Rows are points. To make a cloud, some directions were put in groups of two or more. Within a group, all points are equally far from the middle, so they leave a hole (a ring in 2 directions, a hollow ball in 3). The other directions are filled evenly. Then the cloud was stretched, turned, moved and blurred a little. Count the holes, and give their numbers of directions, smallest first.

Cloud:
[[ 25  41]
 [ -2 -30]
 [-23  16]
 [ 44  28]
 [-18  38]
 [ -6   1]
 [ 52  -6]
 [ -1  38]
 [ 38 -25]
 [-26  26]
 [ 19 -16]
 [ 12   5]
 [-12  51]]
Holes: 0

Cloud:
[[ 27 -26]
 [ 39 -18]
 [ 56   6]
 [-12  40]
 [  7 -20]
 [-17  34]
 [ -5  38]
 [  7 -33]
 [ 46   6]
 [ 28  25]
 [ 31 -12]
 [ 46   2]
 [ 15  12]]
Holes: 0

Cloud, 22 rows:
[[-35 -27  12]
 [-33 -18  -9]
 [-50  -4   6]
 [ 19  34   6]
 [  3  38 -21]
 [  7  40 -27]
 [-24  14 -51]
 [ 14  37  -3]
 [ -7  28  26]
 [ 19  15  52]
 [-27 -26   3]
 [ -3  31  16]
 [-29 -28  12]
 [-12  26  33]
 [ 38  37 -14]
 [ 29  17  37]
 [ -6  23  50]
 [ 33   7  41]
 [ 55  16  -7]
 [ 25 -15  47]
 [ -6  23  50]
 [  6 -28  22]]
Holes: 1 (2)

Cloud:
[[ -8  43  33]
 [-26  -4  34]
 [ 41 -39   6]
 [ 41   6   5]
 [-31 -31  -2]
 [-32  -8  25]
 [-26  32  27]
 [  2  -2 -39]
 [ -1 -43  32]
 [ -8  43  33]
 [ -1 -51 -29]
 [-33 -24 -11]
 [ 27 -13 -31]
 [-25 -38 -17]
 [ -7 -13 -40]
 [  5  40  -8]
 [-12   1  47]
 [  0 -18 -41]
 [ 15  24  45]
 [-31  -7  26]
 [ 15  25  45]]
Holes: 1 (3)

Cloud (20 x 3):
[[ 45   1  -2]
 [ 16 -11  16]
 [  3  34 -36]
 [-18  -2 -40]
 [-13  25 -47]
 [ 15  32 -36]
 [-25  24 -40]
 [ 45 -25  -9]
 [ -5  11 -58]
 [  1   1  33]
 [-35  53   3]
 [-19  36 -32]
 [  0 -21  -6]
 [-33  33 -30]
 [ -2 -18 -39]
 [-24  51  15]
 [-36  50  -8]
 [ 28 -15   8]
 [ -7 -19 -15]
 [ 32  22 -13]]
Holes: 1 (2)

Cloud:
[[-17   7  -7 -32]
 [-14  36 -41  29]
 [ 17  32 -35  -6]
 [-51  36 -13  -3]
 [-45  20   6  19]
 [  2 -22 -39   0]
 [  4  28   3  47]
 [-35  34  18  27]
 [ 10  28 -43  -1]
 [-16  39 -28  39]
 [ 35   7 -24  -6]
 [ 44 -31  14  37]
 [ -6 -11 -33  41]
 [ 14 -15  41  -9]
 [-45  42   4  23]
 [-39 -13  -7  16]
 [  2  36  15 -29]
 [-30 -26 -11  22]
 [ 14 -59  25  34]
 [-29 -16  16  27]
 [ 42 -15 -18  -5]
 [ 14 -57  15  41]
 [ -8   8   1 -33]
 [ -9  13  41  19]
 [-33  43  15  30]
 [ 21   8   7  48]
 [ -1  36  11 -32]
 [ 21 -51  38  13]]
Holes: 2 (2, 2)

Cloud (30 x 4):
[[ 37 -13 -24 -28]
 [ 21  56 -54   3]
 [ -3  40 -20  36]
 [ 39 -33 -15   2]
 [ 43 -30   1  29]
 [-27   9  35 -16]
 [ -4  21  10 -22]
 [ 21  12 -46 -25]
 [ 25  14  17 -32]
 [ -5  27   9   8]
 [  4   5  47 -29]
 [ 18 -20 -41  25]
 [  2  42 -18  24]
 [ 12  -1 -67  -8]
 [ -3  35 -55 -18]
 [ 26   5 -51 -20]
 [ 12  12  26 -31]
 [ 11 -20 -39 -15]
 [-49  13 -14 -39]
 [-45  21   5   5]
 [ -3 -22 -39  27]
 [  3   4  29  27]
 [ 18 -34 -18 -14]
 [-22  -9 -26 -43]
 [ 31  30 -13  53]
 [ 55   5 -32 -24]
 [-12   9  39 -19]
 [ 12  21  27  -3]
 [ 25  22   8  40]
 [ -3   1 -68 -15]]
Holes: 1 (2)
